Every row gives one point. A path goes straight from each point to the next, and from the last back to the first. The post is the endless flat space through its rows: a point in 2 columns, a line in 3, a plane in 4, and so on, so that a path can go around it. How many times does the path go around the post? Going back the other way cancels.

Post:
[[-18, -20]]
Path:
[[43, 9],
[30, 18],
[-6, 17],
[-81, -3],
[-59, -52],
[-2, -72],
[25, -38],
[-26, -65],
[-52, -51],
[-1, -53],
[62, -7],
[22, 40],
[-43, 19],
[-95, -30],
[-46, -65],
[5, -33],
[20, -9],
[-8, 27],
[-40, 4],
[-51, -29],
[-77, -13],
[-72, -72],
[-26, -71],
[33, -30],
[30, 15],
[6, 44]]
Times around: 3

Post:
[[21, 15, 4, -46, 35, 24],
[18, -12, 16, 21, -10, 5],
[-32, -32, 14, -1, 35, 14],
[-10, -30, 2, 9, -18, -15],
[47, 58, -18, -2, 11, -31]]
Path:
[[34, 31, -42, -18, 14, -15],
[47, -22, 10, -11, 46, 7],
[75, 95, 15, 8, 71, -24],
[4, 41, 38, -7, 16, 17],
[-6, 35, -21, -35, -14, 14],
[31, -6, -10, 28, 12, 28],
[9, -33, -15, -23, 27, -28],
[9, 38, -6, -29, 71, -25],
[48, -32, 16, -4, 21, 32],
[41, -12, -52, -32, -40, -31],
[5, 13, -15, -8, 66, -37],
[-28, -4, 23, -51, 41, 3],
[-24, -19, 35, 10, -20, 48],
[-14, -4, -4, 4, -26, 4],
[18, 15, 8, -49, 9, 4],
[18, 35, 5, -28, 23, 15],
[-15, 1, -9, -39, 0, 26],
[35, 2, -40, 28, -23, -16],
[60, -22, 9, 9, -39, -9],
[14, -9, 13, 18, 34, -27],
[1, -39, 25, 47, 41, 29],
[-29, -31, -35, -24, 4, -14],
[-6, -28, -27, 18, 11, 12],
[6, -12, -44, -21, -25, -11],
[50, -26, 7, -18, 29, 27],
[25, -11, -22, 45, -8, 6],
[0, 49, -22, -72, 7, 37],
[-1, -5, 15, 9, 22, 30]]
Times around: 2

Post:
[[-23, 44, -1, 17, 3, 6, -73, 38, -22],
[-17, -11, -6, 32, -15, -12, 22, -25, -4],
[-64, 84, 29, -58, 40, -84, -13, -13, 84],
[10, 2, 6, -19, 2, -13, -4, 32, -34],
[-37, -39, 1, 6, -29, -11, -1, 22, -18],
[25, -18, -2, 21, -29, -15, -53, 35, -9],
[-8, -18, -6, -22, 6, 1, -22, 5, 23],
[-50, 12, 8, -2, -11, -40, -12, -45, -46]]
Path:
[[-37, 59, 12, -35, 14, -86, -51, -4, 18],
[-29, 54, -4, 23, 25, 2, -46, 2, -75],
[-2, -6, 12, -31, 31, -20, -50, -2, -12],
[-54, -12, -22, -46, 32, 15, -17, 33, -48],
[-31, 2, -12, -54, -25, -40, -18, 46, 37],
[-37, 66, -17, 12, 4, 2, -52, 9, 51],
[31, -34, -43, 17, -17, -13, 28, 26, 70],
[-39, 31, 11, -30, -2, -75, -5, 26, -13],
[-45, 18, 8, -38, -23, -13, -24, -3, -47],
[-22, 60, 10, 24, -2, -6, -95, -68, 31],
[-51, 37, -12, -19, -11, -26, -16, 17, 4],
[-42, -77, -37, -25, -8, 5, -24, 13, 5],
[-39, 27, 14, -6, 49, 3, -30, 14, 15],
[-28, -54, -13, 19, -7, -20, 53, -18, -17],
[-30, 54, 3, 6, -1, -55, 38, -6, -18],
[-27, -40, 6, 0, -54, -32, -5, -10, 11],
[-10, 47, 41, -30, -24, -80, -17, -30, -73],
[-34, 73, -54, -3, 24, 39, -33, 22, -20],
[-47, 94, -2, -7, 40, -43, 1, -11, -7],
[-43, 41, 12, -33, 2, -37, 18, 7, -16],
[-31, 22, 29, -26, -18, -16, -60, 19, 7],
[-39, 16, 33, 33, 2, -21, 15, -37, -37],
[27, 84, 13, -62, 39, -13, -83, 2, 25],
[-7, -5, -13, -55, 14, -31, 16, 2, 58],
[37, 42, -14, -2, -29, -11, -46, 5, -44]]
Times around: 0
